Each row of a before or after table is a point. The points were changed in one or more steps. Then noise was added and the rows were shuffled. The steps act on columns, c1 being the first. Write out the steps. A step turns or swaps two columns, mirrors them in a line or flattens them onto one, adds a multiple of one to another, or multiplies or shifts one. Angles are multiples of 10 degrees, from the lower column toward the higher: turns from -170 to 170, lines from 10 to 170 but not 90. Use the fewest steps. Two steps may share a column if one is a turn and the other turns, adds or multiplies; they go together, in the order done. Otherwise the lowest column goes first.
In the rows, 128 means zero.

Before (11 x 3):
[[151 157  77]
 [121 158  74]
 [ 86 122 124]
 [131 118 119]
 [151 102  96]
 [ 86 156 126]
 [127  88 107]
 [135 105 145]
 [ 87 135 124]
 [102  98 134]
 [100 133 143]]
After:
[[130 114 119]
 [134  94 145]
 [ 87 196 124]
 [120 168  75]
 [ 86 219 125]
 [127  89 106]
 [ 87 185 125]
 [102 137 135]
 [152 123  76]
 [100 174 143]
 [151  67  97]]
Steps: add -1.5 times c1 to c2

Before (10 x 8):
[[153 101 147  88 127 169 115 131]
 [142  48 120 131 116 156 109 110]
 [143 138  82  95 170 190 120  96]
 [104 155 130 137 100 107 122 137]
 [ 81 163 130 120 166 137 183 151]
 [ 93 184 149 128 189 104 135 142]
 [ 88 182 154 113 195 122 177  90]
 [156 100 132 124  88 189 113 102]
 [111 119 157 168 114 163 104 143]
 [174 112 133 161 110 146 130 138]]
After:
[[143 138  80  94 168 187 117  89]
 [154 100 147  88 128 145 112  91]
 [139  48 119 129 118 158 102 112]
 [ 95 185 148 128 186 103 135 141]
 [113 117 160 167 116 131  95  90]
 [ 81 161 129 119 167 113 198 110]
 [156 101 134 125  91 178 112  91]
 [175 114 132 165 112 129 130 107]
 [ 89 181 153 114 196 161 195 151]
 [102 155 131 136  96 109 120 143]]
Steps: mirror c6 and c8 in the line at 150 degrees; multiply c7 by 1.3

Before:
[[170  89 114  81 139 146 132 154 110  80  95]
 [143 103 113 164  87 134 147  83 175  74 169]
 [ 97 183 146 103 116 129 133  89 131  72 175]
 [160 139 113  96 141 113 134 101 162 150  96]
 [ 61  97 189 107 147 106  55 116 145 126 160]
 [159  97 148 118 153 187  82 138 133 119 153]
 [151 111 120 148  71 111 118 117  78 134  55]
 [158 101 154  96 148 126 164  94 100 150  66]
 [115  99 110 178 159 116 162 112 160 118 138]
 [141 119 138 126  78 125 151 164 125 105 101]
 [147 140 127  98 105 110  98 110 111 128 178]
 [112 108 156 145  23 109 166 163  87 115 166]
 [ 59 111 130 121  62 120 146 115 111 158 160]]
After:
[[ 96 171 147 103  95 125 133  80 126 138 167]
 [ 60 118 131 118  43 119 135 111 104 123 157]
 [113 105 156 143   4 110 141 154  72 124 171]
 [140 114 140 127  58 124 145 170 113 125 107]
 [156 106 154  95 128 129 143 105  86 119  61]
 [115  98 109 178 140 118 173 108 137 124 134]
 [152 112 121 148  49 112  94 130  89 125  54]
 [161 143 110  94 122 114 150 107 155 131  92]
 [ 64  99 187 106 126 106  73 110 180 122 156]
 [160  99 149 118 133 186  88 134 154 122 152]
 [149 139 128  96  86 111  93 103 128 128 174]
 [147  98 115 164  67 131 167  77 158 120 162]
 [170  80 116  82 118 144 121 160 112 119  99]]
Steps: flatten c2 and c10 onto the line at 10 degrees; shift c5 by -20; turn c7 and c9 by -30 degrees; turn c8 and c11 by 10 degrees

Before (9 x 18):
[[ 75  90 153 116 136 151 155 142 157 139 131 125 169  87 102 155 109  85]
 [127 114 112 153 153  88 155 129 110 110 184 105 168 183 171 107  94  63]
 [100  98 104 119 152 192 173 100 165 166 128 118 174 166  92  94 148 149]
 [158 129 144 135 132 102 115 129 167 208 153 140 185  77 137  86 169 131]
 [140  56 108 128  68  92  91 180 138 122 186 146 120 170 120 172 144 111]
 [144  77  88 130 124 144 153 158 123 129  79 116 157 130 113 116  79 177]
 [124 111 131 119 142 143 126 123 141 168 124 178 112 153  90 124  48 176]
 [109 106 146 168 115 150 191 175 133 100 115 120 153 112  72 165 109  90]
 [119 168 125 120 142 112 139 131 107  84 111  83 125 112 151  48 144 131]]
After (9 x 18):
[[110 107 127 169 114 149 190 175 132  98 121 146 155 113  77 169 106  88]
 [136  56 126 127  72  91  91 182 138 123 154 103 120 168 123 173 144 109]
 [157 128 109 138 129 106 112 131 165 207 140 130 187  77 136  81 170 127]
 [123 110  89 117 143 146 123 128 139 169 125 106 114 151  92 124  48 173]
 [127 116 156 155 153  88 158 132 109 114 151 124 167 184 173 107  91  60]
 [ 76  88 114 116 131 152 155 139 157 140 128 152 169  89 104 154 110  87]
 [147  83 159 129 123 143 154 161 124 127 109 101 159 129 113 120  77 177]
 [103  95 152 123 155 196 175 101 172 163 128 111 177 167  91  95 145 148]
 [117 166 164 119 143 113 141 132 104  84 122 150 120 115 151  48 145 135]]
Steps: turn c3 and c12 by 120 degrees; multiply c11 by 0.4

Before:
[[149 120 176  90  92  54 124 154  53 148 101 180 175  68 139 105 178  95
  100 163 113  88 115  70]
 [122 165 109 140 181 127 140 150 102  75 137 119 105 148 144 173 130 128
  165 164 142  72 121 149]
 [ 97 107 153  83 161  80  85  90  70 150 162  95  95  89 136 119  94 149
  101 142 149  92 102 166]
 [123 125 163  98 106 101 112  83 146 151 157 168 115 153  84 164 134 161
  165 172 181 175  82 141]
 [145 173 101 144 117 126 122 159  59 158 128 111 105 122  81  71 105 118
  185 132 137  74 106 161]
 [118 116 177 101 123  97 143 135 102 159 111 167 129  89 104  76 128  83
  152 170  96 141 105 141]
 [147 130 137  75 113 116 154  96 144 165 198 131  92 153 143  73  95 108
  166 121 116 133 154  92]
 [149 142 134 141 161  82 104 126 140  66 112 138 120 167 126 160 198 152
  151 121  99 143 127  79]
 [109 102  86  92 119 145  88 115 145 108 156 153 184  71 150 125 118 119
  141 153  85 115 115 128]
 [182  97 111 141 164 142 156  87 101 143 104 112 130 151  89 154 159 164
   96  73  80 125 115 129]]
After (10 x 24):
[[122 166 109 139 179 129 139 153 102 110 138 120 102 149 146 175 130  78
  165 166 142  70 122 148]
 [150 119 176  90  93  54 123 153  53 148 102 183 174  70 140 104 177 142
  101 162 114  90 117  72]
 [180  98 110 138 165 142 156  88 100 120 103 114 128 152  89 152 157 148
   97  73  80 125 114 132]
 [109 103  85  93 118 145  91 113 145 124 155 152 184  70 151 123 117 106
  140 154  86 116 115 130]
 [ 95 108 151  84 160  78  87  89  71 130 161  94  93  88 137 119  96 151
  102 140 148  91 103 166]
 [151 140 134 143 162  85 104 127 140  98 111 139 121 167 128 161 199  74
  148 122  97 142 126  78]
 [145 171  99 146 117 126 122 159  58 139 128 111 104 123  78  72 107 155
  184 134 138  74 103 159]
 [122 125 161  96 107 103 112  81 146 124 159 169 115 152  84 164 134 153
  167 171 181 175  82 141]
 [119 117 178 101 122  98 142 135 103 157 111 165 129  89 102  75 126 150
  151 171  97 138 103 140]
 [149 128 138  74 113 117 155  95 142 149 198 131  94 152 147  72  95 160
  166 121 115 131 153  91]]
Steps: multiply c18 by 0.4; turn c10 and c18 by 70 degrees
